Each wall is flat, endless, passes through zero and stands at right angles to its row. A trip goes straight from one point to another. List the walls that it crosses, first one first.

Walls:
(1): [ 14 -43  42]
(2): [-18  19  19]
(3): [ 49 -40  20]
(4): [-37 -33 -55]
(5): [26 -6  4]
Trips:
[ 35  42 -16] to [-16  22  34] => 2, 5, 1
[-35 -22 -30] to [ 44 -35 -45] => 3, 5, 1
[ 35 -24 -17] to [ 24 -40  14] => 4
[ 53 -43  34] to [-13 -15   8] => 4, 5, 2
[-10   8   4] to [ 17  14 -33] => 4, 2, 5
[  5 -16 -14] to [-28 -49 -11] => 5

Walls:
(1): [-15 -53  42   4  22  12 -22 -36  18  14 -45  22]
(2): [-16 -26  34 -31 -30  37 -14  23  17  41  -7  16]
(3): [  4   3 -46  14  25  12  -7   9  18  44 -25 -11]
(4): [ 15 -24  -7 -25  25   4  30 -24  50  31 -16   4]
(5): [-17  10  18  48   5  15  12  14   3  -8   7  33]
Trips:
[-28 -15   6  -4 -12   7 -13  42  26  40  12  21] to [ 13  19 -28  22  32  27   0  50  14  -7 -12  19] => 1, 4, 2
[ -4  38 -23  31  18 -32 -12 -14 -35  38 -12 -12] to [ 11  11 -14 -15  25 -39  28   5  20  -8   7  11] => 4
[-21 -25  -3   6  13 -13  11  -1  20   5  27 -50] to [-12 -29  15   7  -3  -7  -5  22  -5 -12  -6  11] => 1, 3, 2, 5, 4
[ -6  15   9  12  60   7   1  33   3   1 -13 -15] to [-15   2   5   7   9 -21  20 -36  38   6  -3  39] => 3
[ -3  20 -23 -30  17 -50 -28 -29   8 -18  -8   9] to [ -7 -22   0  19   2   8  -5  -5 -22 -29  -6  14] => 1, 4, 5
[ 30  -8  25 -29 -11 -26 -56 -22   1  12  27 -21] to [-32 -40 -10   8  -1  16  -4  36 -17   1  47  22] => 1, 5

Walls:
(1): [  9 -28  -5  41 -15   5  -2  26 -14  18  -4  11   5  22  -6   6   3  12
  12   1   2 -22  11   8  -7  22  26  14   9  16  39  -6 -20 -18 -10   5
   6   9  -7  -7 -10 -25  27  -7   6  -8 -36 -26]
(2): [-16  22 -31  17  22 -27   7 -18 -29  -1   4 -16  -9   2  17  29   4 -27
 -13   6   4  13  26  13 -10 -23   4 -13  20  12  11  -1  -1   7  11 -20
  10   0 -39  -6 -11  -5  12   9  10  19  26   2]
(3): [ -5  13  -3 -21 -11   5  44 -12 -13  15   1  24 -51  -5   3 -21   0   1
  10  -9  16  32  42 -25  12 -10 -23  35   5 -33   9   2 -13  21 -12  -1
  -2  -9  -5  -2 -11  11 -14 -24   2 -11 -17   2]
(4): [ -1 -38  -1  16   3 -11  11 -50   0  27   4 -19 -29  10 -11  13 -21  14
   2 -18  22  20 -14  -4  16   3 -10   5 -36   8  -7   1  17  -1 -27  -7
  -3   6 -34 -19   3   8  -3  -1  26 -30   0  -3]
(5): [  2   3  -7  11 -37  13 -10 -29 -16  -6 -21 -22   2 -11   6 -22  27  -7
  -8  14  36 -17  11   3  -5  -9 -23   6  -1 -30  -3  -9 -21  56 -13  11
  17 -17 -19   1   1  26  10  -2  24 -31   8  27]
Trips:
[ 13  -5  16  20 -24  -9  27 -30 -18  14   1   1  -4 -22   6 -31  19  23
 -27   6 -19 -18  34 -11 -20   1  -3 -22 -32  -3 -40  -5  10 -15  23 -17
 -13  30 -45   3  -2  34 -19 -15   9  50  -5  13] to [-14 -12  19  -6  -2  34  17  12  16 -15 -28 -13 -38  -6  -4  30 -15  -6
 -10 -15  22 -15   5 -44  11  14  34   4 -10  -9  -2 -36  24  11   5   2
   3  14 -10 -34  29  -3  31  18  -2  16  13   5] => 2, 5, 1
[  7  -7  10   7  34  14  -2   3  -6  -4 -34 -17  29 -16  15  -4 -26  15
  20 -16  12  12   4  -8  13 -19 -17 -24  -6   8   0  12   2   9  -3 -14
  14  -9   0  23 -10  16   2   7  10  47 -23  10] to [ -8  19   9   6  38 -10 -18 -20 -10 -27  39  -6 -46  -6  -3   9   7 -16
 -32  13   7 -12  43   7   9  -6 -19  16  -7 -12   3   5   3 -30 -15 -11
  11   1  -6  -6 -11 -10  14  14 -41  -8  20  -8] => 3, 4
